Rows are points. Any point is a mix of the corners, with weights that add up to 1. It lies inside the corners' shape when no weight is negative. Say inside or outside, and name the corners with a negative weight.

Corners:
(1): [10.9 11.2  3.3]
(2): [-0.8 -1.1 -1.3]
(3): [ 1.1 -3.2  3.2]
(4): [-7.5 -2.0  0.1]
Points:
[8.7 9.1 2.8] => inside
[2.0 3.9 1.8] => inside
[-0.6  0.8 -0.6] => outside (3)
[-0.2 -0.2 -0.7] => inside
[-2.0 -1.2  0.6] => inside
[5.3 5.6 2.5] => inside
[1.7 0.2 0.2] => outside (4)
[-2.4  1.6  0.4] => outside (3)

Corners:
(1): [-6.7  6.9  1.8 -4.5 -1.9 11.5 -7.2 -6.1 -5.1]
(2): [-2.6  1.0 -0.5 -6.0 -4.6 14.0 -4.1 -1.1 -3.0]
(3): [-12.5   0.5  -6.6  -8.1  -1.0  -2.7   2.4  -5.9   7.4]
(4): [ 0.4 -1.8 -4.4 -2.7  3.9  2.7  0.4 -3.8  4.9]
(5): [ 0.3 -5.1  1.6  0.5 -5.2 -4.5 -0.1 -3.2 -3.0]
(6): [-0.9 -6.6 -3.4  9.7 -0.2 -4.0 -0.5  2.6 -0.7]
(7): [-3.0 -7.3 -4.1 -0.4  1.0 -3.5 -0.6  2.4 -7.8]
(8): [ -3.1  -7.1   0.5   5.6  -1.7   2.8   1.0  -1.2 -10.4]
(9): [-0.7 -1.1 -1.5 -2.3  2.7 -2.4  5.4  0.8  4.8]
(10): [-0.8 -4.9 -6.4 -2.0 -1.3 -4.5  8.2 -2.8 -3.3]
Points:
[-5.0  0.8  0.0 -4.6 -1.7  4.4 -1.3 -5.3  1.1] => outside (6, 7, 10)
[-3.6 -2.0 -2.1 -0.9 -1.1  2.1  0.7 -3.0 -1.5] => outside (7)
[-3.3 -2.8 -1.0  0.8 -1.9  1.5 -0.4 -1.1 -4.2] => outside (4)
[-1.4 -3.6 -0.1  2.6 -0.2  3.3 -1.6 -0.7 -5.2] => outside (3, 10)
[-2.8 -3.1 -2.5 -0.5 -0.7  2.8  0.6 -0.8 -3.2] => outside (5)

Corners:
(1): [ 0.7 -6.9  0.0  2.2 -4.0 -3.8 11.3 -1.5  1.6  3.3  3.5  4.1  1.4  4.7
 -2.0  6.8 -1.5 -1.9]
(2): [ 3.0 -6.6 10.4 10.4  1.9  4.0 -2.6 -8.0 -0.2 -2.8  1.4  1.5 -6.0  5.2
  2.6 -6.6  4.0  1.2]
(3): [ 2.5 -5.9  0.8 -3.4  1.0  0.6 -5.0  9.5  3.4 -4.8  6.1  1.2  0.1 -6.7
  1.8  2.8  2.8  1.2]
(4): [ -5.7  -2.1  -3.4   1.8   3.1   4.2  -2.4   0.5 -11.6   4.4 -15.2   1.9
  -2.2  -3.6   7.3   0.0   1.1  -4.1]
(5): [ 3.1  0.7 -3.5 -0.8 -1.1 -2.7 -3.5 -7.0 -4.2 -1.4  5.5 -7.8 -0.5  2.0
  1.9  5.7 -2.9 14.6]
(6): [ 4.5 -2.4  0.6  3.6  0.0 -1.1  5.8 -0.5 -6.3  1.7 -7.4  4.1 -1.0 -5.8
  6.0  8.6  1.6 -1.1]
(7): [ 3.3  1.7  4.9 -2.1  2.6  0.3 -4.2 -7.0  3.0 -3.1  5.5 -1.9 -5.5  0.9
  2.9 -9.7  3.0 13.1]
(8): [ 1.1  1.8  4.0 -1.7 -0.2 -2.0 -2.3 -6.1 -6.0  2.4 -2.0 -1.2 -5.0 -1.2
 -4.3 -1.0 -0.9 -2.1]
(9): [-4.7 -0.4 -1.9  0.0 14.4  0.5 -6.4 -6.4  2.8  0.5  5.2  2.7 -3.7  0.6
  1.2 -2.6 -1.9  4.0]
(10): [ 3.8  3.4 -2.7  3.2  1.6  2.3 -0.5 -7.5  0.3  2.5  4.8  3.5  0.1 -1.0
 -2.1 -3.3 -2.8  6.9]
(11): [ 1.8 -1.6  7.5  4.7 -2.4 -1.9  2.6 17.5  2.8 -1.4  1.5  3.4  2.1 -0.8
  0.3  8.7  4.3 -2.1]
(12): [-4.5 -0.7  2.3 -0.1  2.4 -1.1 -1.5 -1.2 -0.6 -7.2 -6.4  4.7 -3.2  2.8
 -4.6  3.5  3.8  1.7]
(13): [ 4.3  1.9  6.2 -3.3 -3.5 -2.2 -3.6  8.3 -5.7  1.3  6.2  5.7  0.6 -1.3
  4.4  3.3 10.1 -1.3]
(14): [ -7.3   2.9   3.2   3.8   1.4   3.4   0.9  -5.1   0.1   1.5 -12.7   3.2
  -4.3   5.5   4.4   5.1   0.6   1.1]
(15): [ 3.2  2.7 -4.6  2.6  5.5  4.0  8.3 -7.6  1.5 -9.1  2.3  0.8 -2.7  1.0
  3.4  2.7 -5.3 -0.5]
(16): [  3.5   4.7  -2.0  -2.0   1.7   6.8   3.0  -6.3  -8.0   6.2   1.3  -4.9
  -2.9 -12.8   1.1   5.8  -0.7  -1.3]
(17): [ 2.0 -1.8  1.4 -2.8  2.7 -1.6  3.9 -2.3 -5.7  2.7  4.4 -1.0 10.2 -2.3
 -1.7  1.5 -1.2 -0.9]
(18): [ 4.2  3.2  1.2  1.2  0.4 -2.3 -4.6 -2.3  0.4  2.0 -8.6 -0.4 -6.5  3.0
  0.4 -5.6 12.1 -2.6]
(19): [-19.7   0.4  -6.7   6.7   5.9  -0.9   0.2  -0.1   2.1   1.8   0.0   1.9
   9.0  -1.2   5.1   0.7   0.5  -1.3]
Points:
[-2.6  0.8 -1.9  2.6  5.9  1.2 -0.6 -6.6  0.4 -0.8  2.1  0.2 -2.8  0.6
 -0.6 -1.6 -1.3  2.8] => outside (3, 6, 13, 14, 17)
[ 1.7 -1.0  3.3 -1.4  1.1 -0.3  1.3 -2.5 -0.1 -2.6  4.4  0.2 -1.6  0.7
 -2.0  2.7  0.0  2.2] => outside (4, 6, 10, 18, 19)
[-1.2 -0.3  0.1  0.8  1.9  0.0 -0.9 -2.6 -2.7 -0.6 -1.6  0.3 -1.0  0.0
  1.0  2.2  0.8  2.6] => inside
[-4.3 -1.5  0.4  1.8  3.1 -0.4 -3.8 -3.1  0.0 -0.3 -4.0  4.1 -3.0  3.0
  2.2 -0.1  3.8  3.8] => outside (8, 11, 15, 16, 17)
[-5.0 -2.2 -0.8  2.5  2.6  0.0 -0.5  0.1 -2.0  1.5  0.6 -0.1  2.8 -0.4
  0.1  4.0 -1.8  1.8] => outside (6, 7, 13, 15, 18)
[-0.1 -1.2  0.4  2.0  1.8  0.0  1.1 -0.5 -1.9 -0.3 -1.3  2.2 -0.4 -2.1
  3.0  3.2  1.5  0.4] => inside
[ 1.2  0.0  2.5  0.0  1.9  1.3  1.3 -2.0 -1.0 -0.4  1.3  2.0 -2.2 -1.7
  0.2  3.2  0.6  1.0] => outside (4, 5, 18, 19)

Corners:
(1): [-7.3 -7.1 -3.7 -7.9 -0.2  1.7 -2.2 -8.6  1.9 -8.5 -1.3  2.1  1.9 10.6
  5.6  2.1 -5.0 -0.4  4.5  0.9]
(2): [-9.9 -0.4 -4.5 -5.9 -0.6  2.4 -1.9 -2.1 -1.5 -6.3  4.7  0.7  0.3 10.0
 -2.3  3.9  5.3 -0.3  1.9  0.1]
(3): [ 7.4 -3.6 -0.4 -1.9 -2.8 -5.5 -2.1  4.8  4.1 11.5  3.1  1.2 -2.2 -3.9
 -4.5  1.5 -1.9  3.2 -5.6 -4.1]
(4): [ -7.6  -6.0  -0.2  -9.8   1.6   1.5  -7.3  -5.7  -3.4 -10.1  -1.8   5.9
  -3.7   6.5   6.0   4.5   3.1  -1.0   7.2  -2.8]
(5): [-5.4  2.4 -6.4 -5.1 -4.2  0.5  1.2  0.3 -8.6 -2.8  2.1 -4.0  2.8  2.6
 13.7  1.1  0.8 -5.5 -3.1  3.9]
(6): [ 7.4 -0.3  3.3 -2.0  1.1 -3.0  1.6  1.7 -1.6  4.9  3.0 -1.9 -3.3 -0.3
 -6.3  0.6 -4.8 -5.2 -1.1 -3.6]
(7): [  1.1   3.5   6.8   1.2   6.2 -12.4  -3.0   4.7   1.8  11.1  -3.0   2.2
  -1.3  -5.6  -6.7  -4.8  -1.4  -2.6  -2.1  -3.6]
(8): [ -2.8  -3.0   0.1   0.6  -2.6  -6.9   3.0   2.4  -2.3   6.6  -0.4   1.5
  -8.2  -8.7 -12.6   0.7  -3.7   3.1  -6.3  -2.2]
(9): [ 1.6 -1.1 -0.3  4.9 -0.4 -5.6 -3.2  3.0 -0.9 12.6 -2.3 -4.8 -2.1 -1.9
 -3.1  5.1  2.7  2.9 -0.6  2.7]
(10): [-0.8 -0.1 -3.9  3.9  2.6  0.8  7.2  1.7 -0.1 -5.7 -0.1 -2.8 -3.1  1.5
 11.8 -0.7 -2.8 -1.0 -0.2  0.2]
(11): [ 0.0 -3.8  5.0  4.8 -7.7 -4.0  2.5  6.8 -1.0  9.1 -1.6  4.0 -1.5  2.6
 -3.6 -1.4  1.1  3.2 -2.7 -2.0]
(12): [ 0.3  0.3  2.7 -4.9 -3.3  2.8 -0.1 -3.6  3.5 -4.3  1.7 -4.8 -6.9  1.7
 10.6 -3.8  4.5  0.0 -0.5  4.2]
(13): [ 3.2 -3.0 -4.3 -2.0  0.8  0.1  6.3  6.7 -0.3  7.7  0.8  0.7  1.6 -5.8
 -5.1 -1.5  3.9 -0.8 -0.2  2.0]
(14): [ 5.6  0.7  0.5 -2.9  3.8 -2.9  4.8  8.0 -1.0  5.3 -2.7 -5.0  1.6 -3.1
 -4.5  0.7 -2.9  6.7 -5.4 -3.0]
(15): [-4.6 -3.1 -6.5 -5.5  0.6 -6.1 -4.9 -4.4 -1.9 -9.5 -7.4 -1.1  3.3  5.6
 -2.4  4.8  1.3 -3.4  3.0 -1.9]
(16): [ 0.2  5.1 -1.7 -1.3 -4.6  3.3  3.9 -1.0 -2.0 -4.7 -3.1 -0.4  0.9  1.1
  5.2  4.3 -1.1 -0.7 -3.2  5.8]
(17): [-7.5 -1.8 -4.0 -5.2  0.1  3.7 -5.0 -6.1  0.0 -5.4 -2.5 -0.9  3.6 -0.8
 -2.5 -4.9  1.7 -4.4  5.3 -1.8]
(18): [-1.1 -0.9  1.4 -2.9 -1.9  1.9  0.6  4.1 -3.7 -9.2  5.3 -3.1  2.3 -1.9
  9.4  3.7 -0.9  2.8 -0.4  6.1]
(19): [  2.6  -3.3   4.7  -3.4  -5.8 -11.1   5.9   0.1   0.0  12.5   7.0   3.8
   0.0  -6.2  -5.9   0.7   0.4   4.2   1.1  -5.6]
(20): [-4.9 -7.7  0.7  0.1  2.7  3.1  0.6 -6.5  1.8 -3.3 -0.6  4.5 -2.4  4.3
 -1.9  5.6  0.1  1.8 -3.9 -2.4]
(21): [ 0.9 -2.8  5.9 -3.3  1.8 -5.4  4.5  6.2  8.8 13.8 -1.1 -0.4  2.9 -2.1
 -8.3  2.8  0.1 -3.2 -2.0 -6.8]
Points:
[-8.1 -1.4 -1.3 -1.5  0.6  2.1 -3.6 -3.7 -1.2 -9.7 -1.8  1.1 -2.0  3.8
  3.5  0.1  3.1  0.0  2.7  3.8] => outside (3, 5, 6, 14, 19, 21)
[-0.5 -1.7 -0.2 -1.6 -0.7 -2.6  0.6  0.2  0.0  2.6 -0.9  0.3 -1.1  0.7
 -1.7  1.3 -0.3 -0.2 -0.9 -1.2] => outside (18)
[ 0.1 -1.8  1.0 -1.8 -1.4 -1.9  1.1  1.6 -0.4  2.9  1.6  0.0 -1.5 -1.0
 -0.6  0.7 -0.6  0.8 -1.5 -0.5] => outside (15)
[-1.9 -3.3 -2.9 -3.7 -1.1 -0.8  0.3 -2.9 -2.4 -5.9  2.1 -1.8 -3.0  3.5
  4.8  3.6 -1.7  1.2  0.0  0.3] => outside (7, 11, 13, 16, 17, 21)
[-0.4 -1.1  1.1 -3.6 -1.7 -0.2  0.6 -1.1  1.5 -0.6  0.6 -1.8 -2.8  0.9
  3.7 -0.6  1.6  0.0 -0.5  1.0] => inside

Corners:
(1): [  0.9 -10.4   6.2  -5.9  -2.2  -7.3   0.4  -3.5   4.0  -2.2   9.8   1.9
  -4.9   3.1   2.6  -1.0  -3.9  -1.0   4.1  -4.1]
(2): [ -0.9  -1.8   7.5  -6.3  -6.3 -13.2   2.4   0.0  -0.1   0.7  -3.3  -1.4
  -0.9   5.1  -1.5   2.4   2.0  -3.1  -2.0  -2.5]
(3): [ 2.8  5.5 -3.8  3.9  5.8  3.8  7.5  4.1  1.6  0.5 -3.2 -6.1  1.2  0.6
  0.9  7.2  5.0  0.5  3.4  2.9]
(4): [ 4.5 -2.6  8.8 -6.6 -5.4 -2.8  0.0 -1.4  6.3  4.9  2.8  5.8  1.3  1.8
  0.1 -3.3  0.4  7.1 -6.2 -4.2]
(5): [ 2.4  6.3 -4.9  5.7  7.0 -1.3  6.1  5.9 -4.2 -4.7 -3.5 -0.6 -0.2 -3.3
  8.1 -9.7  5.2 -1.0  0.2  1.2]
(6): [  3.9  -5.1   7.6  -4.0  -5.0 -11.5  -4.4  -2.7   3.2   7.4   8.0  -5.3
   0.7   1.2  -3.9   2.3  -3.6   1.2  -4.9  -3.4]
(7): [ 4.3 -6.7  6.6  3.0 -4.4 -0.4 -3.7 -6.2  2.1 -0.4  1.5  2.3 -1.4 -0.1
 -8.9 -1.0 -0.5 -1.1  5.8 -5.2]
(8): [ 3.1 -5.5  9.0 -3.6 -6.7 -5.2  2.1  1.9 -1.1  2.5  1.8 -2.6 -8.4  8.7
 -2.3 -6.8 -4.6 -0.9 -1.2  4.0]
(9): [ -4.2   1.3  -2.5   1.4  -1.9  10.3 -11.3   1.4  -5.9  -0.2   0.3  -4.0
   2.4   2.6   1.2   3.3   3.6  -1.4   2.9  -2.1]
(10): [  5.2   2.8 -12.8  -3.5   7.0  -6.9   3.8   0.4  -3.3   1.1  -5.4  -5.1
  -3.3   0.0   0.9   1.3   2.4   2.6  -0.2   6.5]
(11): [-6.5  7.8 -6.4  5.9 -3.7  0.6 -3.8  1.2  9.0  0.8 -1.4  1.8 -5.9 -0.1
 -2.2  2.6 -0.7  1.5  2.8  5.7]
(12): [  2.2   4.3 -11.6   2.3   5.8   1.3   7.3   6.2  -4.6  -2.5  -2.8   1.5
   6.7  -0.7   3.8  -0.9   2.8  -2.0  -1.1   7.0]
(13): [ 0.6 -6.9  8.6 -0.4 -3.7 -6.9 -4.9  1.0 -4.7  5.4  5.1  4.9 -8.1  0.6
 -4.1 -0.6 -9.1  3.7 -2.2  0.3]
(14): [ 2.4 -7.7  5.2 -2.9 -4.3 -6.1  0.9 -2.9  7.3  8.1  3.4  1.8 -3.5  1.3
 -6.3 -2.2 -8.2  1.6  0.4 -6.3]
(15): [ 2.4 -3.0 -1.4 -2.1  7.1 -1.2  6.0  9.8 -2.5  4.3 -4.9 -4.0  1.9 -4.2
  1.2 -5.1  8.5  3.0  6.5 10.9]
(16): [-8.6  0.1 -0.3  3.8 -3.0 10.5 -2.6 -4.7 -7.8  1.9  2.1 -3.0  0.8  0.1
 -0.6  0.8  2.7 -1.3 -1.5  4.2]
(17): [-6.2  2.9 -3.8  9.4  2.9  4.3 -2.3  0.9 -0.7 -4.7 -2.1 -7.6  2.8 -1.1
  0.4 -2.5  0.2  5.1 -0.9  3.6]
(18): [-9.1  8.2 -0.3 -3.8  2.4  7.8 -3.4 -3.8  0.0 -0.5 -0.2  3.8  2.8 -0.8
 -8.7 -1.1 -1.0  1.0 -0.1  1.4]
(19): [-9.0  6.5  0.0  1.4 -8.3  6.3  1.5  2.9 -2.3 -4.0  3.4  0.3 -0.1  0.2
 -1.4  1.0  1.7  2.6  4.4  2.2]
(20): [-12.8   1.8   0.6   6.0   1.7   6.3  -6.4  -1.2  -5.8   2.5   2.8  -1.4
   0.2   4.2  -7.2  -1.9   3.5   3.1   2.0   2.7]
(21): [-3.4  2.6 -7.5  3.2  9.0  4.0  7.3  9.3 -4.4 -4.3 -0.6 -7.4 -2.3 -3.1
  0.2 -3.7 10.2  1.6 -4.9  2.8]
Points:
[-2.0  0.4  0.7  0.3 -1.4  0.8 -0.6  0.8 -0.1  0.6  0.7 -2.3 -1.4  1.5
 -1.1 -0.8  1.5  0.9  1.1  1.4] => outside (12, 13)
[ 0.4 -4.1  0.1  0.6 -0.2 -1.5 -0.5  1.1 -3.3 -0.5  1.6 -3.8 -1.2  0.4
  0.5 -1.9  0.0 -0.1  0.5 -0.2] => outside (3, 4, 11, 18, 20)
[ 0.1 -0.9  0.9 -1.7 -1.0 -1.8 -0.9 -0.8  3.4  1.3 -1.1  0.6 -0.4  2.7
 -2.5 -0.2 -0.6  1.0  2.6  1.1] => outside (5, 6, 13, 16, 19, 21)
[-0.8 -0.2  1.7  0.7 -0.8 -0.2  0.7  1.2 -0.3  0.6  1.2 -0.6 -0.4  0.9
 -1.0 -0.4  0.9  0.7  0.6  0.5] => outside (10)
[-1.1 -1.3  2.6  0.4 -2.2 -0.1 -0.4  0.2  0.0  1.1  1.8  0.0 -1.3  1.1
 -2.0 -1.1 -0.5  1.0  0.5  0.3] => outside (10)
[-2.9  2.5 -1.6 -0.4  0.7  0.5  0.7  2.9 -0.8 -0.1  0.6 -1.8 -0.4  1.3
 -1.1  0.3  2.3  2.3 -0.6  3.3] => outside (5, 7, 14, 16)

Corners:
(1): [-4.9 10.1  3.2  7.2 -1.5  3.0 -2.8 -3.4 -6.9  3.7  0.1  8.0 -1.6  4.8
  5.7  8.2 -6.8  4.2  2.4  4.0]
(2): [ 5.7 -0.3  2.2 -1.8  6.0 -5.5 -4.0  1.6 -6.9  3.7  5.6  0.8  5.1  3.5
  1.9  1.2  0.5  6.6  4.5 -2.3]
(3): [ 2.2  6.2  6.8 -3.1 -8.6  3.3  5.3  9.4 -1.4  1.0  0.4 -5.9  7.1 -3.2
 10.2 -2.3 -1.1  2.8 -7.8 -4.3]
(4): [ 7.5 -7.3  0.8 -4.0 -0.2 -1.5 10.8 -3.2  7.1  3.7  6.1 -1.6 -1.1  1.3
 -2.5 -5.6 -5.5 -5.9  1.8  7.4]
(5): [12.9 -3.2  4.0 -3.5 -2.7 -4.8 -2.0 -4.5 -4.6  6.2  6.8 -7.1 -5.8 -3.2
 -0.4  2.7 -2.5 -4.2  5.1  3.2]
(6): [ 8.9  3.2 -2.9  5.5  2.6  3.2 -0.6 -0.3 -3.6 -3.6 -3.1  2.7  0.5  2.9
 -2.7  3.7 -1.2 -3.6  9.6  0.3]
(7): [ 5.4 -1.3 -5.0 -5.2 -2.4  3.5 13.5 -3.3 -0.9  1.2  3.6 -8.4  3.3 -7.9
  4.9 -3.6  7.3 -7.7 -9.7  9.4]
(8): [ 2.6  8.1 -0.9  0.5 -4.6  0.1  6.8  2.1  4.6 -1.8  2.7 -0.7 -3.8  4.9
  3.6 -0.1 -4.5 -4.0  6.8 -0.2]
(9): [ 1.0 -2.7  3.7  1.7 -4.2 -7.9 -4.3  4.2  4.8 -2.0 -4.3  5.6  2.3 -1.8
 -3.1 -3.9  6.9 -2.8 -3.7  0.3]
(10): [ 1.0 -6.7 -3.0 -4.2  1.7 -4.7  1.0 -0.2 -5.5  1.3  6.6  5.6  4.5 -2.1
 -7.3  9.7 -4.9  3.3 -4.7  7.7]
(11): [ 2.2 -1.4 -2.4  7.0 -5.1 -1.4 -7.3 -0.1  2.4 -1.0  0.6  8.6 -7.3  6.9
 -2.8  6.5 -7.1  5.8 10.6 -3.7]
(12): [ -3.1  -5.8  -3.0  -4.2   2.8 -11.4  -5.3   6.0   4.2  -2.2  -6.8   0.7
  -2.2  -5.5   2.3  -6.2   5.6  -3.3   6.9   3.6]
(13): [-1.5 -4.8  3.6 -2.5  0.9 -0.9  0.9  3.8 -3.9 -1.5 -1.6  2.8 -0.7 -2.2
  5.0  2.0  1.3  0.7 -6.0  1.3]
(14): [ 5.1  5.9 -2.6  0.1  3.0  2.5 -0.3 -4.4 -2.9 -2.3 -4.7  2.9  0.3  4.2
  1.6  3.4 -3.9  2.5 -4.7 -2.6]
(15): [ -4.9  -5.6  -3.7  -5.3   1.1  -2.5 -10.0   9.6  -3.1  -3.4  -1.8  -0.4
   2.1  -4.0  -2.4   7.2   1.8   5.9 -11.0   8.0]
(16): [  0.8  -1.9   0.4   7.6  -4.0   1.0  -6.1   5.9  -9.0  -2.6  -1.2   6.5
  -1.7  -0.6  -6.1   1.9  -3.0  -0.7 -10.2  -5.8]
(17): [-1.0  4.8  8.2  2.3  0.7  2.0 -6.0  1.6 -5.1 -4.6  0.3  3.4 -5.0  4.9
 -4.3  1.1 -5.1 10.4  6.1 -8.8]
(18): [ 3.4  5.4 -2.0  2.5  3.3 -1.3  4.6 -1.6  6.4  4.4 -5.1  1.2 -6.2  0.4
 -1.0  0.3  1.5 -1.1  5.0 -1.8]
(19): [ -0.6  -7.7  -0.3  -0.1   6.2 -10.0  -0.4  10.2  -0.3  -3.6  -1.6  -6.1
   8.5  -6.3   6.5   1.8   4.8   5.4  -1.8   2.7]
(20): [ 1.7 -1.4 -3.0 -4.1  5.9 -0.9 -3.8 -6.0  3.5  3.2  7.7 -0.6  1.6 -0.2
 -2.6  5.2 -1.8 -2.2  3.2  5.4]
(21): [-3.6  0.1 -2.0 -4.4 -3.8  1.5 -0.4  0.2 -0.9 -1.1  3.0 -1.3  5.2  7.2
 -3.8  3.4 -0.6 -1.0 -0.8 -0.7]
Points:
[ 1.8  1.2  0.0  0.5  1.2 -1.8  0.8  0.7  1.3  1.0 -1.4  1.1 -2.0  0.3
 -0.1  0.9 -0.2  0.5  2.0  0.0] => inside
[ 2.5  0.7 -0.1 -0.4 -0.2 -1.1  0.7  1.4 -1.5  0.3  0.7  0.6  0.9 -0.1
  1.0  1.6 -0.7  0.5  0.5  1.2] => inside
[ 1.8  1.8  0.0 -0.4  0.1 -0.8  0.2  1.1 -2.3 -0.1 -0.2  0.7  1.2 -0.4
  1.0  2.1 -0.1  0.6 -2.2  0.8] => outside (4, 11)
[ 4.5  0.6 -0.5 -0.7  0.9 -1.3  3.0  0.0  0.7  0.9  1.5 -1.5  1.1 -0.6
  1.4  1.9 -0.6  0.8  0.4  2.8] => outside (12, 13, 16, 21)
[-0.3 -3.7 -0.7 -3.7 -1.4 -2.8  1.3  2.1 -0.1  0.1  2.2 -1.0  3.1 -3.0
  0.8  1.5  0.2 -2.4 -7.0  5.9] => outside (2, 6, 11, 17, 18)
[ 2.0 -0.4  0.8  0.3 -1.1 -1.6 -0.7  1.6 -0.3  0.8  0.7  2.4 -1.9 -0.4
 -1.1  0.7 -0.9 -0.6  0.3  1.5] => outside (14, 19, 21)
[ 1.7 -3.2 -0.1 -2.8  1.3 -3.5  2.2  2.1 -0.7  0.1  0.7 -1.0  0.3 -1.7
  0.4  0.1  1.5 -0.8 -0.1  4.7] => outside (3, 11, 14, 16, 20)
